Each wall is flat, endless, passes through zero and stands at right angles to its row. A trip goes straight from one point to another. List the walls that it crosses, first one first.

Walls:
(1): [ 0.06 -0.38]
(2): [ 0.07 -0.07]
(3): [0.14 0.40]
(4): [-0.75  0.11]
Trips:
[0.19 0.22] to [-0.13  0.45] => 4
[-0.03  0.16] to [-0.16  0.01] => 3
[ 0.39 -0.28] to [-0.17  0.02] => 4, 2, 1
[ 0.37 -0.18] to [-0.64  0.61] => 3, 1, 2, 4
[-0.09 -0.25] to [0.47 0.15] => 4, 3, 1
[-0.28  0.30] to [0.13 0.45] => 4

Walls:
(1): [ 0.39  0.39 -0.40 -0.48  0.32 -0.66  0.40 -0.08  0.07  0.06  0.34 -0.04]
(2): [ 0.51  0.28 -0.37 -0.45  0.14 -0.19 -0.05 -0.02 -0.05  0.22 -0.55 -0.11]
(3): [ 0.62 -0.52 -0.18 -0.12 -0.32  0.53 -0.37 -0.12  0.48  0.14  0.59  0.18]
(4): [-0.06  0.11 -0.16 -0.25  0.60 -0.40 -0.18  0.11  0.16 -0.24  0.40  0.16]
Trips:
[ 0.13 -0.24  0.02 -0.18  0.26  0.25  0.21 -0.10 -0.78 -0.17  0.00 -0.05] to [-0.73 -0.54  0.19  0.13 -0.29  0.19 -0.53  0.34 -0.30 -0.49 -0.25  0.26] => 2
[-0.04 -0.24  0.02  0.01  0.10  0.11  0.08  0.40  0.55 -0.59 -0.61  0.12] to [-0.59  0.13  0.28  0.40  0.25 -0.30  0.04 -0.32 -0.07  0.23  0.34  0.24] => 2
[-0.07  0.17  0.04  0.08 -0.09  0.19 -0.25 -0.19 -0.35  0.21  0.42  0.13] to [-0.64  0.06  0.00  0.32  0.25 -0.06  0.09  0.01  0.26 -0.02 -0.05 -0.11] => 4, 3
[-0.34  0.11  0.11 -0.22  0.27 -0.18  0.30  0.10 -0.10 -0.43  0.36 -0.15] to [ 0.10  0.02  0.22 -0.44 -0.32 -0.41 -0.17 -0.24  0.38 -0.48 -0.24  0.38] => 2, 3
[ 0.00 -0.09 -0.28 -0.25 -0.10  0.02  0.19  0.52  0.10  0.28  0.52 -0.14] to [-0.11  0.33 -0.36 -0.04  0.19  0.30  0.20  0.07  0.00  0.66  0.05 -0.03] => 2, 4, 3
[-0.28  0.03  0.38 -0.23  0.04  0.59  0.06 -0.35  0.30 -0.13 -0.32 -0.04] to [ 0.20  0.08 -0.26 -0.25 -0.27  0.11 -0.30 -0.13 -0.27  0.21  0.13 -0.74] => 2, 1
[-0.37  0.13  0.06  0.14 -0.47 -0.22  0.41  0.36 -0.11  0.42  0.25 -0.33] to [-0.12 -0.15 -0.01  0.41 -0.33 -0.72  0.00 -0.67  0.10 -0.16  0.15 -0.23] => none

Walls:
(1): [ 0.08  0.04 -0.23  0.37  0.30 -0.18  0.41 -0.21 -0.69 -0.06  0.43  0.04
 -0.10  0.18 -0.75  0.46 -0.30  0.50 -0.16  0.08 -0.15  0.07  0.29  0.33
 -0.02 -0.21 -0.40 -0.33 -0.29  0.02 -0.21 -0.22 -0.08 -0.16  0.19  0.04
  0.20 -0.09  0.40 -0.41 -0.23 -0.14 -0.47  0.17 -0.15  0.25 -0.34 -0.15]
(2): [-0.26 -0.17 -0.21  0.07 -0.22 -0.06  0.17 -0.36  0.08 -0.16 -0.18  0.21
  0.23  0.05  0.06  0.28  0.11  0.30  0.27  0.27 -0.42 -0.07 -0.06  0.15
 -0.12 -0.22  0.31 -0.30  0.13  0.19  0.33 -0.36  0.02 -0.54  0.01 -0.16
  0.37  0.38 -0.35 -0.41  0.01 -0.60  0.05  0.25 -0.04 -0.01  0.24  0.22]
(3): [ 0.04 -0.04  0.72 -0.36  0.33 -0.11 -0.51  0.06 -0.34  0.27 -0.10 -0.46
 -0.35 -0.54  0.29  0.22  0.01 -0.37 -0.25  0.28 -0.05  0.12 -0.24 -0.11
 -0.08 -0.14  0.33 -0.10 -0.26 -0.11  0.31 -0.32 -0.16  0.15 -0.13 -0.05
 -0.58 -0.15 -0.72 -0.05  0.02 -0.35  0.05 -0.66  0.43  0.01  0.20  0.07]
(4): [ 0.05 -0.53  0.27 -0.69 -0.29 -0.48 -0.18  0.20  0.23  0.01  0.16  0.06
  0.26 -0.13  0.17 -0.35 -0.67 -0.01 -0.26 -0.05 -0.26 -0.01 -0.29 -0.16
  0.02 -0.11  0.50 -0.03 -0.03 -0.02 -0.05 -0.38  0.35 -0.04  0.22  0.06
  0.01 -0.23 -0.11 -0.13  0.12  0.24 -0.67  0.13 -0.48  0.05 -0.25 -0.10]
(5): [-0.03  0.42 -0.58 -0.01  0.14  0.14 -0.30 -0.35  0.46  0.28 -0.23  0.08
 -0.53  0.05 -0.07 -0.03  0.28 -0.10  0.36  0.16 -0.28  0.22 -0.12  0.06
 -0.04 -0.41  0.52 -0.43  0.48 -0.12 -0.14  0.12  0.28 -0.71 -0.51 -0.11
  0.26  0.09  0.34  0.59 -0.79  0.31  0.58  0.26 -0.05 -0.20 -0.01  0.42]
Trips:
[ 0.50  0.07  0.55  0.29 -0.11  0.30  0.29 -0.02  0.23  0.11 -0.16  0.26
 -0.51  0.17 -0.22 -0.24  0.56  0.35 -0.08 -0.05 -0.29  0.00 -0.01 -0.18
  0.09  0.51 -0.32  0.45 -0.18  0.29 -0.08 -0.31 -0.38 -0.26 -0.71  0.28
  0.13  0.40 -0.29  0.31  0.45 -0.01 -0.02 -0.37  0.06 -0.64  0.29 -0.48] to [-0.10  0.14 -0.48 -0.25 -0.70  0.18  0.25  0.08  0.67  0.42  0.43 -0.48
 -0.11  0.38 -0.01 -0.08 -0.13 -0.01 -0.43  0.56 -0.13  0.05  0.00  0.27
 -0.11  0.03 -0.09 -0.26 -0.30  0.20 -0.05  0.43 -0.29 -0.54 -0.09 -0.32
 -0.51  0.14  0.15  0.14  0.10  0.10 -0.03  0.26 -0.38  0.62  0.08  0.12] => 3, 5, 2, 4, 1
[ 0.23 -0.06 -0.08 -0.13  0.20  0.54 -0.21 -0.08  0.66  0.18 -0.02  0.12
 -0.33  0.22 -0.21 -0.25  0.07  0.00 -0.14 -0.29 -0.35  0.35 -0.11 -0.02
 -0.07  0.02  0.10 -0.32  0.36 -0.29  0.21 -0.66 -0.12 -0.01 -0.05 -0.16
  0.08 -0.23  0.60  0.31 -0.10  0.09 -0.31 -0.61 -0.31  0.18  0.22 -0.11] to [ 0.08  0.26  0.30  0.73 -0.48  0.22  0.37  0.07 -0.19  0.51  0.32  0.52
  0.24 -0.59  0.26 -0.16 -0.06  0.22  0.59 -0.09  0.29 -0.42  0.79 -0.33
  0.51  0.18 -0.01 -0.25  0.17  0.23 -0.57 -0.15  0.27 -0.05 -0.17 -0.37
  0.04 -0.03 -0.39  0.14  0.35 -0.61  0.04  0.51  0.07 -0.08 -0.14 -0.09] => 2, 4, 1, 5
[ 0.16  0.52 -0.35 -0.04  0.29  0.70  0.10  0.36  0.26 -0.17  0.01 -0.01
  0.60 -0.19 -0.05  0.16 -0.42 -0.23  0.06 -0.43 -0.23  0.15  0.15 -0.06
  0.06 -0.39 -0.06 -0.05  0.15  0.05 -0.47 -0.19 -0.15 -0.06 -0.33 -0.29
 -0.20  0.02 -0.06  0.22 -0.23  0.20  0.39 -0.18 -0.29  0.10 -0.35 -0.26] to [ 0.18  0.01  0.34 -0.34  0.11  0.32 -0.52 -0.14 -0.23  0.67 -0.01  0.00
 -0.17  0.04 -0.07 -0.41 -0.40 -0.61 -0.01  0.41  0.23 -0.16 -0.27  0.44
  0.08  0.01  0.53  0.16 -0.22  0.23 -0.07 -0.31 -0.16  0.20  0.01  0.30
  0.17  0.08 -0.06  0.05 -0.25  0.08  0.02 -0.51 -0.22 -0.50 -0.30 -0.39] => 4, 3
[ 0.48  0.02 -0.52 -0.40  0.25 -0.17  0.45  0.14  0.14  0.50  0.02  0.05
 -0.06  0.40 -0.13  0.48  0.32 -0.06 -0.56 -0.11 -0.33 -0.31  0.46  0.13
 -0.09  0.21 -0.14  0.43 -0.21  0.26  0.09  0.06  0.17 -0.12 -0.39  0.02
  0.38  0.27  0.16 -0.47 -0.06 -0.53 -0.05  0.18  0.46 -0.37 -0.49  0.04] to [-0.02  0.06 -0.71  0.36  0.12 -0.35 -0.74 -0.51 -0.10  0.66  0.18 -0.51
 -0.19 -0.03 -0.36 -0.40 -0.16 -0.32  0.11 -0.12 -0.20  0.35  0.21  0.39
  0.21  0.21 -0.78 -0.36 -0.18 -0.18  0.19  0.18 -0.04 -0.01  0.00  0.43
  0.18  0.34 -0.26  0.33  0.11 -0.57 -0.14  0.07  0.24  0.03  0.15 -0.30] => 5, 3, 2
[ 0.31  0.05  0.20 -0.59 -0.55 -0.08  0.34  0.56 -0.02  0.20  0.00  0.13
  0.63  0.06 -0.21 -0.76  0.48  0.15  0.06  0.14  0.43  0.33 -0.05 -0.33
 -0.13  0.05  0.04  0.13  0.13 -0.13  0.03  0.13 -0.30  0.24 -0.18  0.13
  0.16 -0.08 -0.29 -0.23 -0.23  0.01  0.17 -0.22 -0.33 -0.01  0.50  0.34] to [ 0.54  0.00  0.19 -0.40  0.76 -0.36  0.34  0.40  0.33  0.09 -0.38  0.47
  0.11 -0.17  0.23  0.18 -0.23 -0.13  0.17  0.53 -0.03 -0.08 -0.28  0.09
  0.40 -0.04  0.23  0.16 -0.68  0.21 -0.40  0.00 -0.10  0.10  0.18 -0.31
  0.45  0.34 -0.20  0.57 -0.17  0.04  0.28 -0.28  0.15  0.18 -0.04 -0.44] => 3, 5
[-0.16 -0.29  0.13 -0.16 -0.02 -0.11 -0.53  0.10 -0.58 -0.44 -0.87  0.31
  0.27  0.16  0.00  0.14  0.03  0.13 -0.21  0.56  0.47 -0.21  0.16  0.45
  0.88 -0.35  0.08 -0.48  0.26 -0.19  0.28 -0.25 -0.14 -0.02  0.03  0.18
  0.15 -0.15  0.57  0.35  0.11 -0.44 -0.23 -0.38  0.43 -0.36  0.27 -0.14] to [-0.12 -0.43  0.15  0.10  0.33 -0.22  0.22  0.17 -0.39  0.28  0.07  0.56
  0.28 -0.14 -0.33  0.23  0.20  0.10 -0.46  0.06  0.38 -0.49  0.29 -0.21
 -0.09 -0.63  0.07 -0.18  0.03  0.45  0.01 -0.38  0.30 -0.21 -0.76  0.17
  0.43  0.16  0.02  0.45 -0.23 -0.08 -0.10 -0.03 -0.41  0.10  0.29  0.20] => 5, 4, 3
[-0.13 -0.31  0.07 -0.19  0.00 -0.46  0.14 -0.04  0.31 -0.16 -0.15  0.26
 -0.08  0.10  0.24  0.34 -0.30  0.13  0.01  0.26 -0.64  0.06 -0.54 -0.10
 -0.04 -0.21  0.43  0.59  0.40 -0.24  0.18 -0.48  0.19  0.00  0.09  0.12
  0.38 -0.29  0.16  0.06 -0.32 -0.21  0.07 -0.36 -0.04 -0.27  0.05  0.22] to [ 0.23  0.29  0.28 -0.38  0.21  0.46 -0.25 -0.80  0.50 -0.11 -0.26 -0.45
  0.08  0.17  0.10 -0.07 -0.27  0.03  0.12 -0.18 -0.16  0.10 -0.13 -0.11
  0.75  0.48  0.06 -0.01 -0.08  0.12  0.01  0.72  0.21 -0.49  0.05  0.08
  0.59  0.73  0.06  0.05  0.10  0.32 -0.28  0.24  0.30 -0.13  0.00  0.13] => 3, 4
